Rows are points. Each copy is the shape, with its points in the same order, turned, moved and blurred by noise. Say if it was mirrored as well.
In the rows, zero is written as 128.

Shape (8 x 2)
[[149 119]
 [162 178]
 [157  82]
 [113 152]
 [120 165]
 [ 76 126]
 [154 143]
 [183 122]]
Copy 1 (8 x 2)
[[146 142]
 [100 105]
 [185 148]
 [103 160]
 [ 94 148]
 [111 205]
 [127 126]
 [157 109]]
Copy 1 is: mirrored
Copy 2 (8 x 2)
[[113 112]
 [165  92]
 [ 71 106]
 [146 141]
 [161 126]
 [128 184]
 [133 103]
 [106  77]]
Copy 2 is: only turned

Shape (6 x 3)
[[106 166 129]
 [129 105 119]
 [135  72  72]
 [ 64 121 108]
 [160 135 186]
 [129 110 123]]
Copy 1 (6 x 3)
[[151 142  93]
 [108 111 136]
 [ 87  56 138]
 [ 93 120  70]
 [143 173 173]
 [114 114 135]]
Copy 1 is: only turned
Copy 2 (6 x 3)
[[129  94 152]
 [132 149 119]
 [ 84 178 109]
 [105  86 102]
 [201 140 152]
 [128 136 128]]
Copy 2 is: only turned

Shape (9 x 4)
[[162 152 168  99]
 [110 102  96 135]
 [143 120  82 149]
 [127 135 183 107]
 [107 158 120 155]
 [ 74  97 147 101]
 [ 81 154 110  93]
 [170 108  89 130]
 [125 132 128  55]]
Copy 1 (9 x 4)
[[170 141 111 157]
 [ 88 109 166 119]
 [ 83  99 158 162]
 [151 163 121 126]
 [ 79 160 135 150]
 [112 145 142  71]
 [ 80 140  99  97]
 [113  80 154 167]
 [135 111  86 101]]
Copy 1 is: only turned
Copy 2 (9 x 4)
[[111  90 163 116]
 [127 166 119 175]
 [145 133 101 175]
 [112 130 171  95]
 [107 149  95 125]
 [107 196 178 152]
 [ 59 160 127 156]
 [153 108 113 181]
 [ 84 112 185 162]]
Copy 2 is: only turned

Shape (10 x 6)
[[160 104 165 111 115  99]
 [116  92 146 122 111 125]
 [119 192 126 179 134 147]
 [146  92 106 146  89 100]
 [131 164 103 153  92 188]
 [129 132 105  89 180  88]
 [143 177 137  87  75  99]
 [114 154 147  88 144 196]
 [100 117 102 180 157 120]
 [152 158 140 125  93 166]]
Copy 1 (10 x 6)
[[165 119 138 153  86  97]
 [133  84  96 141 115 101]
 [ 83 129 170 155 166 160]
 [144  66 129 127  91 141]
 [ 58 119 151  99 127 152]
 [187 146  93 146 137 158]
 [108 150 120 185  51 156]
 [ 80 169 102 118 138  96]
 [139  86 130 131 186 152]
 [ 83 136 147 129  99 120]]
Copy 1 is: only turned
Copy 2 (10 x 6)
[[105 140 161 173 138 129]
 [114 152 124 146 152 106]
 [206 139 137  94 100 132]
 [103 103 138 116 163 125]
 [196 104 132 108 123  73]
 [ 93 137  98 142  68 150]
 [164  89 125 194 125 145]
 [173 162 113 161  80  62]
 [132 156 113  66 122 135]
 [179 113 153 153 121  89]]
Copy 2 is: mirrored
Copy 3 (10 x 6)
[[142 174 124 136 158 125]
 [113 136 121 163 147 129]
 [137  94 124  99  69 177]
 [152 130  87 154 133  94]
 [106 109 133 129  47 121]
 [175 100 174 116 173 125]
 [183 180 156 158  93 135]
 [ 81 125 202 128 101 144]
 [132  59 102 120 136 142]
 [114 156 143 126  76 128]]
Copy 3 is: mirrored
Copy 4 (10 x 6)
[[148 133 163  89  87 131]
 [109 105 161 121 100 118]
 [121 144  96 128 192 145]
 [146  89 181 123 114 153]
 [ 95 124  97 156 150 188]
 [180 140 142 164 103  72]
 [161  94  78  96  95 148]
 [ 82 172  79 146  90 123]
 [127 131 169 159 176 104]
 [113 136 100 121 113 172]]
Copy 4 is: mirrored

Shape (13 x 8)
[[135 164  90 170 121 140 106  91]
 [165 107 128 102 121 119 185  87]
 [187 124  99 161 133 152 181 122]
 [119 139 119 155 102 101 131 135]
 [189 107 112 151 141 187  69 106]
 [128 138 147 142  71 150 100 153]
 [ 99 123  63 157 129  98 115 159]
 [136 124 136 105 176 100 113 172]
 [114 105 130 138 161  96  72 125]
 [127 142 143 123 141 158 144 137]
 [ 94 132 132 194 125  97  99  61]
 [ 47 104 143 127 139 181 125 158]
 [100 145  87 176 114 153 135 125]]
Copy 1 (13 x 8)
[[144 103 135 122  92  70 170 123]
 [210 151 128 148 146 142 145 158]
 [182 125 100  98 123 112 172 193]
 [138 158 112 112 121 106 164 103]
 [165  98 193  63 111  80 137 171]
 [150 140 135  62 100 127 143  84]
 [ 84 159 138 121 124 110 204 125]
 [103 140 135 103 191 133 122 135]
 [103 160 172 117 150  82 118 119]
 [140 119 110 105 117 141 120 140]
 [136 164 135 155  86  37 129 106]
 [ 84 157 139 104  71 172  97 129]
 [117 129 116 118  71 107 174 135]]
Copy 1 is: only turned
Copy 2 (13 x 8)
[[161  68  78 101 119 137  93 143]
 [180 115 166 128 116 130 178 137]
 [177 130 107  65 125 142 165 139]
 [154 120  98 148 153 152 111 138]
 [124 108  87  77 105  54 117 150]
 [127 161  97 148 118 131  79 149]
 [111  88  67 138 177 166 133 145]
 [ 97 123 148 122 200 112 121 121]
 [114  82 106 159 171  91 110 122]
 [129 130 142 104 125 139 111 102]
 [192  61  68 171 138 108  94 103]
 [ 73 131  96 146 113 149 114  52]
 [142  96  62 113 119 171 109 121]]
Copy 2 is: mirrored
Copy 3 (13 x 8)
[[141 102 168 148 185 132 156 151]
 [180 155 130 114 114  78 112 135]
 [174 103 140  90 175  90  95 110]
 [122 135 106 126 169 137 153 137]
 [103 125 217 102 176 140  77 160]
 [ 86 161 149 110 168 146 157 104]
 [148 125 100 152 195 185 117 144]
 [132 109 111  96 108 189 106 150]
 [ 97 122 123 144 139 165 110 197]
 [127 112 137 125 121 135 120 107]
 [ 98 109 127 181 169 101 156 196]
 [ 76 127 122 177 117 167  95  74]
 [128 107 133 167 191 139 133 108]]
Copy 3 is: mirrored

Shape (13 x 9)
[[131 144 116 179  82 107  54  76 101]
 [107  92 158 124 109 121 116 203 132]
 [115 171  95 160 102 135 137 110 111]
 [ 91 152 133 130 121 113  90 166 152]
 [ 97  67 142 107 185 106 120 163 115]
 [111 133 128 112  81 103 141  93 196]
 [ 98 142 117 123 142 102 129 189 184]
 [136  87 121 125 145  95 126 214 147]
 [153 165 103 131 108  96 116  66 119]
 [154 124 127 113 152 169 113 123 150]
 [122 109  89 109 125 132 136  68 119]
 [125 149  65 124  75 130  75  79 125]
 [129 124 144  40 128 121 139 143 147]]
Copy 1 (13 x 9)
[[ 38  56 136 119 132 150 128 124 142]
 [151 134  66 130  75 131 154  84 141]
 [ 76  96 132 140 141  74 144 121 125]
 [144 107 116  95 124 125 159 104 136]
 [177 165 130 156  73 137  99 115 162]
 [ 83 153 114 100 118 114 201 179 132]
 [171 148 127 118 120 107 195  97 137]
 [164 156  96 160 116 140 168  74 166]
 [ 49 128 153 135 171 127 139 141 135]
 [143 113  99 163 147 131 130 168 131]
 [ 80 144 135 150 145 100 114 175 165]
 [ 57  85 109 101 175 120 133 152 177]
 [135 190  72 112 147 130 126 150 130]]
Copy 1 is: mirrored
Copy 2 (13 x 9)
[[ 97  78  76  47 144 116 144 167 139]
 [144  67 154 171  93 110 166 118 156]
 [119 132 125  96 159 165 151 162 135]
 [155  95 122 119  96 147 134 115 169]
 [133  84 167 149 127  89 142  48 125]
 [177 170 108 108 109  88 146 159 147]
 [193 112 160 141  99 142 118 112 156]
 [170  63 183 167 102 110 124 113 120]
 [121 140  80  86 155 124 120 157 100]
 [ 88 144 152 130 102 112 103 123 134]
 [107 162 132  87 140 101 154 120  91]
 [111 130  98  45 101 139 153 165 102]
 [141 154 112 179  80 108 139  97 106]]
Copy 2 is: mirrored
Copy 3 (13 x 9)
[[ 99 134  69 158 121 118 164  75  56]
 [154  74 166 130 134 147 131 119 144]
 [ 75 151 103  94 156 126 152  81 112]
 [146 129 167 114 134 121 119  91  98]
 [142 105 173 165 133  89 156 151 166]
 [131 136  81  69  92 108 110 142 106]
 [166 141 166  89 137 113 105  93 144]
 [185 104 160 133 134 129 145 101 187]
 [ 82 181  79 118  96 109 156  99 112]
 [134 171 118 131 148 147 154 167 126]
 [ 87 149  93 107 125  90 190 154 125]
 [104 154  83  94 109 124 205 101  57]
 [125 145 163 101  81 146 145 171 147]]
Copy 3 is: mirrored
Copy 4 (13 x 9)
[[ 96 177  50 178 173 133 152 130 113]
 [178 123 147 163  75 135 138 103 151]
 [ 84 158 130 120 139 156 147 152 109]
 [122 130 138 183  87 109 144 160 136]
 [160  89 152 165 125 142  86 111 194]
 [108 120 178 166 159  84 164 106  86]
 [151 115 186 167 100 112 148 169 140]
 [207 120 163 144 105 127 133 144 174]
 [ 91 131  97 124 190 108 148 140 104]
 [129 142 143 129 131  92  73 130 119]
 [ 88 137 144 126 194 125 108 103 141]
 [ 71 195 105 148 174  95 155 126 136]
 [125  86 162 116 111  61 124 100 153]]
Copy 4 is: only turned

Shape (15 x 11)
[[112 197 124 126  70 110 135 140  96  92 176]
 [173 131  73 194 124  95  98 153 115 172  93]
 [164 128 107 114 107 167 110  94 108 148 175]
 [ 89 167 126 106  92 151 116 103 164 136 134]
 [ 94 106 133 111 157  77 118 113  97 178 132]
 [141  88 116  71 109 152  89 120 102  87 128]
 [ 94 125  83  90 156  95 161 160 173 123 173]
 [183 133 125 169 201  95 133  80 143 132  75]
 [117 117 153  88 106  76 151 152 126 167 136]
 [158 152  82  98 118 129 134 173 103 142  85]
 [121 177 160 112 156 143 118 140 171 180 158]
 [133 147 113 138  88  91 106 156 122  97 127]
 [ 86 113 119 156 121 124 161 108 154  66 174]
 [111 132 119 146  97 161  91 116  92 128 161]
 [148 125  99 130 109 182 133 163 139 113 129]]
Copy 1 (15 x 11)
[[134  24 115 147 140 149 109 163 140 158 127]
 [201 106 121 153  87 185 165  93  87  84 140]
 [111 110 124 209 138 130 123  92 124 138 121]
 [ 88  74 162 115 148 110 149 111 137 132 137]
 [ 95 123  85 125  54 111 148 127  78 125 139]
 [140 118 114 152 123  99 135  75 122 210  92]
 [102 103  84  87 151 160  73  91  88 149 167]
 [160 174 112 133 130 147 144 135  45  71  83]
 [ 96  98  50 102 104 143 156 120 140 138 148]
 [187 111 109 137 142 155 173 113 104 162 171]
 [109  99  99 122 160  89 128 113 130  68 165]
 [163  53 113 119 117 153 132 117 122 144 109]
 [ 98  99 142 102 123 168  52 124 131 144  86]
 [133  76 150 173  94 115 114 107 143 145 121]
 [168 125 143 143 150 146 114  82 153 145 143]]
Copy 1 is: only turned
Copy 2 (15 x 11)
[[130 205 205 186 159 107 132 134 137 139 147]
 [132 120 106 110 110  92  81 133  65 185 157]
 [157 103 148 161 174  94 137  73 153 152 135]
 [142 159 152 161 110 111 182 126 174 136  94]
 [179 131 107 167 118 195  88 123 133 132 123]
 [125 123 155 129 146 125 135  58 152  69 132]
 [106 126 152 187 104 128  72 164 182 108  95]
 [120  65 177  96  95 169 108 120  86 179  99]
 [156 172 119 136 156 170  91 155 163 127 108]
 [142 146 155  99 112  95  90 127 171 131 167]
 [121 108 116 166 131 167 166 174 171 170 133]
 [112 184 157 139 139 110 120 123 115 131 140]
 [119 122 189 200 145 106 128 141 119  89  57]
 [163 131 155 180 152 102 166  95 121 124 156]
 [120 107 158 131 140  64 138 133 154 103 141]]
Copy 2 is: only turned

Shape (18 x 12)
[[169 142 136  87  84  81  96  90  69  72 139  96]
 [ 84 140 135 191 117 134 101 134 138 109 157 146]
 [151 134 157  71  66 137  85 146  44  71 120 111]
 [168  94 168 106 163 148 107 137 149 174 159 166]
 [129 145 118 150 134 165 121 122 115  85 127 130]
 [121 160 135 196 160 143 125 140 101 122 149  97]
 [111 147  98 146 110  96 123 186 141 134 111 115]
 [105 129 145 160 125 146 137 155 120 153 131  90]
 [ 85 198 137 154 142 148 121 178 150 111 122 106]
 [216  81 181 144 150 133 154 150 180 153 135 140]
 [202 102 159 103 142 143 165 138 150 145 178 163]
 [161 156 187  67  95 103 108 134  61  98 143 124]
 [ 94 155 162 143 139 130 114 128 135 132  90 127]
 [209  67 177 138 172 141 104 140 176 140 164 145]
 [ 92 123 156 171 131 146 149 124 145 130 124 115]
 [ 82 141 116 126 168 138 139 164 136 130 121  94]
 [121 135 137 172 163 137 139 153 120 155  99 151]
 [ 95 188 121 148 125 170 115 143 141 175 104 101]]
Copy 1 (18 x 12)
[[ 52 184 100 130 116 112 125  94 193 151 156 184]
 [144 167 110 113 191 134 161 132 161 118 119  79]
 [ 68 178 132 105  66 155 139  86 206 112 138 165]
 [162 106 120 102 143 158 175  68  97 177 173 136]
 [130 150 118 102 138 114 127 147 157 139 118 113]
 [114 169  81 126 150 146 131 171 113 147 136  75]
 [123 140  84 135 151 106 187 137 127  65 149 116]
 [110 136 121 145 137 146 154 128  96 114 141  91]
 [102 100  82 118 151 136 173 164 152  92 114  67]
 [187  90  78 135 139 137 102  52  81 149 186 139]
 [150 106  87  96 146 144 129  61  80 169 140 177]
 [ 62 153  90 129  95 180 162  81 185 147 135 180]
 [132 115 118 162 133 143 174 145 162 137 132 104]
 [176 107  90 107 142 128 121  44  98 181 196 113]
 [139 130 129 158 162 132 141 127 116 124 110  87]
 [104 115 103 136 131  98 188 144 108 118 118  83]
 [172 134 100 150 131 143 171 156 107 131 141 109]
 [105  94 146 131 157 149 173 187 127 108 151  91]]
Copy 1 is: only turned
Copy 2 (18 x 12)
[[108 131 122 197 133 177 102 164 105  53 141 117]
 [ 94 106 152  99 105 109 130 149 101 174 170 126]
 [122  84 108 171 131 154  64 181 135  44 165  88]
 [195  88 163 109 159  93 169 138 156 117 130 123]
 [ 99 139 142 110 151 118  92 162 126 141 144  97]
 [ 96 123 114 102 173 136 132 163 116 181 176 127]
 [135 141  67  82  97 116 130 143 100 117 159 134]
 [123 107  78 105 136 116 139 173 134 167 148 122]
 [119 109  75  63 137 135  91 125  93 173 156 110]
 [233 144 160  98 153 140 173 166 167 144 137 130]
 [204 142 164 131 160 120 181 133 163 119 142  81]
 [143  84 111 182 151 177 101 130 142  63 169  96]
 [116  96 110  98 123 133 101 128 141 156 131 145]
 [229 119 192 110 172 117 167 166 138 133 134 141]
 [124 119 119 114 114 123 123 154 145 195 133 123]
 [130 126  63 103 147  91 112 132 114 162 133 127]
 [123 134 115  77 146 111 134 132 168 155 158 151]
 [ 97  89  74  49 139 128 131 146 133 155 109 112]]
Copy 2 is: mirrored
